Each row is a point. Each copy is the shape, with its points in the same order, stretched, turned, moved and blurred by noise. Is it also mirrored, or only turned?

Shape, 6 rows:
[[-0.10 -0.25  0.40]
 [ 0.07  0.75 -0.04]
 [ 0.46 -0.34  0.59]
 [-0.27 -0.07 -0.02]
 [ 0.14  0.05  0.05]
 [-0.08  0.26 -0.22]]
Copy 1, 6 rows:
[[ 0.21 -0.54 -0.25]
 [ 0.11  0.30  0.75]
 [ 1.00 -0.60 -0.45]
 [-0.17 -0.20 -0.27]
 [ 0.26 -0.09 -0.13]
 [-0.19  0.24  0.10]]
Copy 1 is: only turned
Copy 2, 6 rows:
[[-0.04 -0.09  0.41]
 [ 0.21  0.75 -0.56]
 [ 0.40  0.02  0.64]
 [-0.08 -0.16 -0.05]
 [ 0.28  0.10 -0.03]
 [ 0.13  0.17 -0.40]]
Copy 2 is: only turned
Copy 3 (6 x 3):
[[ 0.31  0.27  0.03]
 [-0.50 -0.07  0.23]
 [ 0.57 -0.08  0.25]
 [ 0.03  0.29 -0.24]
 [ 0.03 -0.01  0.01]
 [-0.27  0.02 -0.16]]
Copy 3 is: mirrored

Shape (10 x 4):
[[ 0.05 -0.74  0.23 -0.03]
 [ 0.18 -0.77  0.05  0.10]
 [ 0.54  0.20  0.21  0.25]
 [ 0.01  0.07  0.06 -0.13]
 [ 0.40  0.16  0.35  0.11]
 [ 0.10 -0.79  0.20 -0.25]
 [ 0.21  0.21 -0.23  0.30]
 [ 0.29  0.21 -0.09 -0.47]
 [-0.27  0.01 -0.01  0.25]
 [-0.05  0.14 -0.40  0.13]]
Copy 1, 10 rows:
[[-0.27 -0.25 -0.32 -0.54]
 [-0.12 -0.37 -0.56 -0.37]
 [ 0.45 -0.66 -0.21  0.03]
 [-0.10 -0.28  0.09  0.03]
 [ 0.28 -0.62  0.03 -0.14]
 [-0.49 -0.37 -0.33 -0.47]
 [ 0.35 -0.32 -0.27  0.29]
 [-0.29 -0.57  0.07  0.26]
 [ 0.16  0.02  0.03 -0.03]
 [ 0.11 -0.09 -0.21  0.37]]
Copy 1 is: mirrored
Copy 2 (10 x 4):
[[-0.49 -0.27  0.62 -0.17]
 [-0.59 -0.22  0.68  0.03]
 [ 0.13  0.58  0.14  0.54]
 [-0.12  0.20 -0.07  0.09]
 [ 0.15  0.45  0.12  0.29]
 [-0.68 -0.13  0.64 -0.29]
 [-0.05  0.22 -0.14  0.59]
 [-0.30  0.75 -0.21  0.10]
 [-0.02 -0.21 -0.12  0.19]
 [-0.24  0.13 -0.30  0.41]]
Copy 2 is: mirrored
Copy 3, 10 rows:
[[-0.26 -0.79 -0.45  0.08]
 [-0.20 -0.83 -0.52  0.30]
 [-0.65  0.00  0.19  0.58]
 [-0.19  0.05  0.01 -0.05]
 [-0.75 -0.04  0.15  0.38]
 [-0.34 -0.63 -0.63 -0.05]
 [ 0.12  0.04  0.21  0.43]
 [-0.28  0.45 -0.15  0.10]
 [ 0.23 -0.24  0.19 -0.21]
 [ 0.40  0.01  0.06  0.12]]
Copy 3 is: mirrored
Copy 4, 10 rows:
[[ 0.62  0.04  0.41  0.13]
 [ 0.60 -0.20  0.41  0.15]
 [ 0.17 -0.16 -0.40  0.12]
 [-0.04  0.05  0.06 -0.13]
 [ 0.20  0.03 -0.37  0.18]
 [ 0.67  0.19  0.38  0.05]
 [-0.04 -0.42 -0.23 -0.04]
 [-0.04  0.11 -0.11 -0.48]
 [-0.15 -0.09  0.24  0.16]
 [-0.30 -0.29  0.17 -0.15]]
Copy 4 is: only turned
